Every row gives one point. The points of each table are mixes of a few directions, plus a little noise. How many directions does each table use, and how many do they share? Where both have some left over, give the other angles between the two spaces (their principal angles), to ten degrees, smallest first.

First:
[[-33  38  28]
 [-13 -37 -35]
 [ 43 -18  -9]
 [-35 -14 -19]
 [ 32  12  15]
 [ -5   4   3]
 [  8  16  15]]
Second:
[[-19 -13 -14]
 [ 18 -11  -6]
 [  4  45  40]
 [-60   5  -4]
 [ 26 -10  -5]
 [ 29 -15  -9]]
Directions: first 2, second 2, shared 2

First, 9 rows:
[[ 37  11 -19  29  -5   2  -8  22]
 [ 20   6 -10  16  -2   1  -5  12]
 [ -2  -1   1  -1   0   0   0  -1]
 [ 17   5  -9  13  -2   1  -4  10]
 [ 37  11 -19  29  -5   2  -8  22]
 [ -4  -1   2  -3   0   0   1  -2]
 [-49 -14  25 -38   6  -3  11 -28]
 [-39 -11  20 -30   5  -2   9 -23]
 [-18  -5   9 -14   2  -1   4 -11]]
Second, 10 rows:
[[-19  -2 -16   9  14  12   1  31]
 [-10  -2  -9   6   8   7   1  18]
 [ 22   3  17 -10 -15 -14  -1 -35]
 [ 37   6  31 -18 -27 -24  -2 -60]
 [-18  -2 -14   9  13  11   2  30]
 [-25  -4 -21  11  18  15   1  40]
 [  2   0   2   0  -1  -1   0  -3]
 [ 11   2  10  -5  -8  -7   0 -18]
 [-11  -2 -10   5   9   7   0  18]
 [ 12   2  11  -6  -9  -8  -1 -21]]
Directions: first 1, second 1, shared 0; angles 80

First:
[[ -6   4  20 -47 -19  57 -26  12   3  -4  14]
 [ -6  -7  24 -23 -27  18  33 -25 -29  12  13]
 [ 21  -8   5  38   7 -21  15  10 -12   6  -9]
 [-10  16 -39 -12  28 -34   9 -16  18   7 -23]
 [  1   5 -26  21  22 -38   8  -4  10   2 -16]
 [-40 -15  15  16 -37  16 -32 -16   7 -40  53]
 [ -1  -7  18   3 -16  22 -14   9  -3 -10  17]
 [ -9  17 -29 -23  21 -10 -12  -3  23   1 -16]
 [ 50  -4  11  28  19  -9  20  34 -17  25 -31]]
Second (9 x 11):
[[  9  -2  16   2 -26  20  -3 -12  -1 -11  17]
 [ 17  -8  14  -7 -15  20   2   4 -10  -3   8]
 [-51  31 -22  35   6 -38 -17 -43  39 -10   4]
 [ 26 -23  -8 -44  21   8  21  38 -29  17 -19]
 [-17  17   9  42 -10  -8 -17 -17  20  -8   9]
 [-40  19 -35   9  34 -45  -4 -13  22   6 -17]
 [ 29 -13  20  10   7  14   1  40 -19  12 -10]
 [  4 -15 -26 -60  16  -2  22   6 -16   8 -11]
 [ 23  -6  32  12 -34  33  -5  -1  -7 -10  20]]
Directions: first 4, second 3, shared 1; angles 30, 40

First, 11 rows:
[[-28  -4   2 -35   8 -54 -27  21  11 -41  34   8   0  -4 -39 -15  42 -39]
 [-10  -8  29  25  30  14   4 -10 -10  34 -55 -43  -9  22  47  15 -15  28]
 [-22  -9  33  -1  38 -27 -12   8  -5   9 -32 -34   3  18  15   5  14  -3]
 [ -5  -2  19 -15  27 -45 -11  23  -6  -8  -1  -5  27   3 -27  -5  27 -28]
 [ 59  15 -23  15 -26  30  31  -1 -15  16  12  37  41 -18 -25  -1 -27   3]
 [ 11   1   8  15  10  12  11  -3 -10  20 -24 -11   9   7  16   6 -13  11]
 [-13  -4  -4  16 -14  38   2 -23   9  10 -15 -13 -38   5  43   8 -20  32]
 [ -8   1 -21   3 -27  33   1 -18  15  -8  14   8 -32  -6  17   1 -13  19]
 [-24   3 -30 -33 -34 -14 -19   2  26 -50  59  33 -25 -19 -33 -17  26 -23]
 [-19  -2   3  -4   1  -2  -8  -3   8  -7   1  -8 -18   2   9   0   6   2]
 [ 53  14 -15  15 -12  18  28   5 -20  20   2  28  46 -12 -22   0 -21  -1]]
Second (10 x 18):
[[ 51  27 -23   6 -38  20  22   9 -10  -5  36  43  17 -51 -46  -1 -20   5]
 [ -4   9  -7  -8 -16  -3  -5   3   9 -19  26  10 -19 -28 -18   0   3   3]
 [ 28   7  -7   5  -9   7  13   3  -9   6   6  18  22  -9 -16   0 -10  -2]
 [-46 -14  22  10  16  10 -15 -15  13   8 -32 -46 -51  19  52  10  -1  27]
 [-55 -31  20 -17  43 -36 -28  -2  11  -6 -29 -39  -5  60  34  -7  34 -23]
 [  4  13 -13 -13 -23 -10  -4   9   8 -26  38  23  -9 -32 -34  -6   7  -6]
 [-14 -13  10   1  19  -5  -6  -5  -1  12 -23 -18   4  30  23   0   4  -4]
 [ 30   7  -5  11  -5  13  17   2 -12  17  -8  12  30   0  -5   1 -15   0]
 [-27 -22   9 -20  33 -40 -17   7   3  -8 -13 -12  23  50   9 -11  32 -37]
 [ 34  19  -5  28 -24  45  24  -9  -8  19  -2   8 -12 -36   2  13 -37  36]]
Directions: first 3, second 3, shared 2; angles 40
